Every row gives one point. To make a cloud, some directions were put in groups of two or more. Within a group, all points are equally far from the middle, so they leave a hole (a ring in 2 directions, a hollow ball in 3). The other directions are filled evenly. Then the cloud was stretched, turned, moved and blurred a little. How many holes are there, and how many directions does each take, smallest first?

Cloud:
[[24, 41],
[22, 37],
[-21, 30],
[33, -39],
[-43, -28],
[40, -30],
[31, 29],
[-11, 8],
[-46, -58],
[33, 25],
[-27, 20],
[-35, 3],
[21, -17]]
Holes: 0

Cloud:
[[2, 52, -7],
[43, 9, 4],
[52, -26, 2],
[21, -35, -24],
[-12, -20, -39],
[-6, 57, -11],
[-14, 43, 6],
[-49, 19, -29],
[16, 5, -60],
[-14, -44, 4],
[-26, 19, 18],
[-44, 27, -10],
[42, 7, -14],
[-4, 21, 29],
[26, 38, -51],
[22, 24, -63],
[19, 5, -57],
[48, -11, -7],
[24, 27, -59]]
Holes: 1 (2)

Cloud:
[[38, 40, 20, 16],
[-63, -11, 7, -12],
[-24, 8, 33, 46],
[-14, 49, 29, -17],
[4, -48, 13, -41],
[3, -22, -17, -39],
[-33, 37, 16, -24],
[41, 48, 32, -19],
[4, 35, -58, 16],
[-19, -14, -13, -42],
[21, 5, -11, -41],
[-64, 11, 16, 28],
[49, -24, 1, -16],
[-1, -4, 68, 25],
[-9, 15, 36, -55],
[36, -5, 29, 36],
[-4, -23, -1, 54],
[20, 6, 28, 45],
[19, 53, 45, -8],
[-43, -32, -10, 54],
[-11, -27, 22, -54],
[19, -4, -14, 47],
[-23, -39, -8, 46],
[3, 21, 32, -57],
[-32, -27, 43, -34],
[22, 32, -21, -18],
[43, 19, -7, -16],
[-34, 3, -47, -27]]
Holes: 1 (3)

Cloud:
[[-40, -22, 2, 29, -26, 28],
[36, 17, -58, 11, 41, 8],
[-29, 66, 2, -6, 26, 27],
[-12, -31, 8, -8, -5, 25],
[-60, 36, 25, 6, 3, -47],
[-47, 1, 23, 47, -56, -4],
[-3, -28, -11, -56, 13, -4],
[-28, -26, -9, 19, -24, 56],
[11, -6, -25, -8, 0, 2],
[-19, -6, -18, -39, 39, -1],
[-41, -24, -52, -5, -8, -24],
[-40, -6, 0, 52, -43, 20],
[-32, -16, 21, 73, -19, 40],
[13, 19, 16, 57, 17, -49],
[-3, -8, -25, -46, 46, -3],
[9, 35, 16, -16, 11, -44],
[-39, -30, 56, 1, 13, 10],
[26, -24, 18, 2, 11, 33],
[-8, 23, 32, -11, -7, -45],
[-33, -27, -2, -4, -14, -37],
[-16, -5, 43, -5, 15, -65],
[-3, -2, -26, 36, -4, -38],
[-12, -7, 30, 10, -52, 6],
[-5, 19, -48, -48, -1, -5],
[41, -2, -1, -63, -4, -25],
[-39, -21, -80, 23, -7, 2],
[-36, -40, -4, -36, -30, -41],
[-6, -26, 26, 52, -43, -9],
[-2, 41, 32, 28, 32, -53],
[22, -44, -18, -18, -35, -5],
[-49, -42, -11, 0, 6, -5],
[-32, -49, -4, 0, 14, -21],
[-9, -55, 26, -16, 45, -34],
[-54, -1, 12, 34, 39, -12],
[-44, -39, 17, 55, 7, -5],
[-51, 36, -24, -8, -9, -36],
[0, 23, 63, 25, 48, -21],
[-14, 74, 10, 4, 14, 12],
[-10, 39, -68, 13, -41, -17],
[-14, -29, -15, -1, 50, -49],
[7, -6, 38, 61, -56, -49],
[-21, -28, -16, -54, -10, 28],
[-54, -16, -53, -52, -27, -29],
[-20, -11, -18, 40, -10, 48],
[-11, 21, -14, 69, 26, -7],
[-11, -63, 2, 25, 29, -2],
[-35, 19, 8, 63, -2, -24],
[-12, -23, 64, 12, 29, 29],
[3, 21, -23, 7, -11, -1],
[-28, 10, 70, 39, 54, -32],
[-57, 41, -34, 13, -53, -23],
[-45, -21, 12, -3, 28, -16],
[-26, 50, -68, 0, -41, 13],
[7, -9, 5, -33, 11, -1],
[-3, -8, 21, 34, 19, -44],
[-55, -33, -15, -39, 32, -9]]
Holes: 0

Cloud:
[[22, -23, -8, -14, 27, -14, -35, -33],
[11, -48, 37, -15, -29, 34, 26, 18],
[-12, -92, 22, -16, -12, -13, -27, -29],
[-57, 5, -15, -12, -30, -22, 3, -43],
[51, 45, -17, 7, -6, 25, -21, 3],
[-54, -7, 10, 29, -48, 4, 15, -15],
[-9, -57, -11, 12, 36, -24, -22, -26],
[-27, -56, 30, -11, -35, -26, -24, 0],
[-56, -13, -11, -12, 48, -13, 27, -49],
[-35, -12, 14, -11, -81, -1, -15, 3],
[6, 24, 23, -49, -8, 21, -2, 47],
[35, 1, 1, -19, -70, -21, -32, 57],
[47, 34, -11, -36, -12, -21, -4, -16],
[-33, 35, 42, 4, -18, 40, -6, 10],
[-27, 22, -21, -36, -29, 62, 44, -40],
[22, 70, -9, -31, -67, 16, 26, -2],
[58, 20, 0, 18, -57, 36, -14, 1],
[-16, -44, 23, 36, -46, 24, 19, -38],
[-5, 24, -48, 51, -39, 8, -7, -31],
[-23, 59, -42, -18, -23, 22, 38, 28],
[27, -34, -13, -2, -63, 9, -27, -31],
[5, 7, 17, -71, -25, 11, 24, 4],
[-14, 15, -18, -35, -51, 16, 12, -52],
[-70, -39, -9, 18, -15, 3, 9, -37],
[6, 53, -26, -36, 8, -19, -18, -11],
[-5, -17, -9, -49, -48, 59, -31, 26],
[-51, 5, 32, 9, 24, 23, 7, -9],
[-23, 27, 10, -22, -47, -53, -32, -25],
[-55, 30, -27, 20, -40, -7, 10, -36],
[8, 22, 67, 22, -20, -5, 3, -7],
[-28, -2, -3, -50, 2, 32, -32, -35],
[6, -4, 9, -12, -31, 38, -21, -79],
[-11, -34, -43, -30, 22, -18, 27, -45],
[31, -22, -33, -19, 16, -5, -17, -32],
[15, 6, 19, -44, -46, 33, -35, -36],
[-9, 26, 58, 23, -7, 23, 19, 12],
[-3, 5, 10, 4, -6, 28, -69, 5],
[-5, -1, -65, -13, -3, 4, -34, 18],
[-40, 34, 49, 8, -22, 32, 42, -6],
[43, -18, 11, 17, 17, 16, -12, -15],
[-31, 27, 29, -34, -1, 45, 11, -41],
[-22, -10, 43, -14, -73, 35, -39, -12],
[9, -13, -25, -33, -31, -21, -36, -37],
[24, -38, -12, -24, 40, -25, -15, -36],
[-32, -15, -10, 11, -42, -45, -34, -14],
[-53, 22, 7, 20, -30, 83, 40, -24],
[-62, -24, 51, -31, -9, 23, 8, -21],
[-5, 50, -10, 18, -45, 79, 43, -44],
[-40, -53, -25, -34, 44, 3, -13, -39],
[42, 38, -11, 30, -44, 29, -13, -31],
[29, -53, -18, -16, 19, 37, -39, -16],
[-1, 4, -1, 30, -24, -3, -42, -49],
[8, 14, 11, 0, -25, 26, 47, -68],
[26, -47, 34, -7, -6, 22, -48, -24],
[-17, -56, 29, -16, -51, 13, -26, 7],
[52, -9, -35, -2, -38, 20, -41, -15],
[-33, -25, -26, 47, 18, 25, 7, -51],
[30, 61, 34, 12, -67, 51, -3, 16],
[21, 11, -55, -32, -12, 66, -16, -17],
[-5, -45, -11, 15, 25, -31, -4, 16],
[-66, -57, 41, -25, 1, -23, 9, -52],
[-14, -18, -12, 12, 20, -26, -34, -40],
[-8, -10, -45, -3, 42, -9, 39, -17],
[14, -28, 4, -53, -29, -6, -19, 40],
[-32, -13, -30, -40, -10, -26, 42, -12],
[32, 57, 34, 16, -30, 23, -25, 41],
[10, -49, 35, -8, -40, -33, -11, 2],
[-2, -4, -41, -28, -6, 12, -8, -59],
[12, 21, -7, -14, -8, 35, -10, 59],
[-57, 15, 0, -7, -2, 52, -8, 0],
[-59, -1, 3, -25, 0, 15, -29, -5],
[38, 31, 14, -26, -76, 42, -2, 35],
[-29, -6, -56, -2, -46, 8, -16, 35],
[-18, 4, -30, 6, 26, 16, 68, 1]]
Holes: 1 (6)
